Each row is a point. Examples show where two turns around zero, p and q, send a point. Write where each new point lands after one turn and then the other. Backwards means that the second turn is done in reverse. Each puzzle has new turns, and all numbers are rounded.
In the rows, zero is written as 128.

Turn p:
[159 171] -> [175 152]
[136 153] -> [147 146]
[134  98] -> [119  99]
[104  94] -> [ 91 109]
[107 125] -> [108 135]
Turn q:
[170 124] -> [166 109]
[ 90 149] -> [100 161]
[123 112] -> [118 115]
Where do these land?
p, then q: [132 170] -> [162 153]
q, then p backwards: [111  86] -> [116  84]
p, then q: [141 128] -> [137 118]

Turn p:
[167 126  96] -> [178 124 137]
[ 96  90 156] -> [ 87  93 109]
[119 128 115] -> [132 133 114]
[131 168 145] -> [116 162 153]
Turn q:
[120 137 113] -> [130 144 118]
[102 118 179] -> [ 91 121 172]
[ 95 141 172] -> [101 144 175]
[147 121 118] -> [141 114 115]
[139 115  85] -> [138 125  83]
[166 137 101] -> [168 119 105]
Where do these land?
q, then p: [ 99 103 121] -> [116 142  94]
q, then p: [186 136 145] -> [145  79 160]
p, then q: [119 157 125] -> [143 152 140]
p, then q: [ 94 147 145] -> [116 169 130]
q, then p backwards: [ 96 108 120] -> [ 94 132 145]
p, then q: [174 117 112] -> [146  83 139]

Turn p:
[123 129 116] -> [134 126 117]
[131 153 115] -> [147 147 120]
[144  55 131] -> [113  58 151]
[132 181 142] -> [137 182 134]
[110 122 135] -> [110 126 119]
Turn q:
[168 145 121] -> [126 121  85]
[128 112 139] -> [146 129 135]
[107  82 108] -> [142  93 167]
[110 173 144] -> [ 98 169 125]
Where do these land?
p, then q: [192  90 146] -> [198 159 133]
q, then p: [123 108 138] -> [129 129 151]
p, then q: [114 141 125] -> [110 124 124]
q, then p: [ 95 150  97] -> [ 84 134 104]
p, then q: [117 151 134] -> [104 136 120]

Turn p:
[136 161 118 106] -> [123 168 116 127]
[167 125 136 122] -> [132 146 163 122]
[ 94 113 110 172] -> [146  84 105 158]
[126 124  89  95] -> [158 148 105 100]
[154 135 160 106] -> [101 149 157 111]
[ 91 110 155 167] -> [106  73 122 149]
Turn q:
[170 156  83 114] -> [153 175 141 170]
[118 142 164 124] -> [ 98 111 148 121]
[ 77 117 163 161] -> [ 98  71 103 110]
[126 111 104 108] -> [138 155 111 116]
[149 115 126 133] -> [151 128 137 125]
Where do these land?
q, then p: [157  89 122 102] -> [112 175 146 112]
p, then q: [120 154 155 127] -> [105 116 101 134]
p, then q backwards: [ 99  82 117 116] -> [114  83 146 154]
p, then q: [138 154 121 110] -> [110 135 131 155]
p, then q: [126 161 125 184] -> [152  76 110 154]
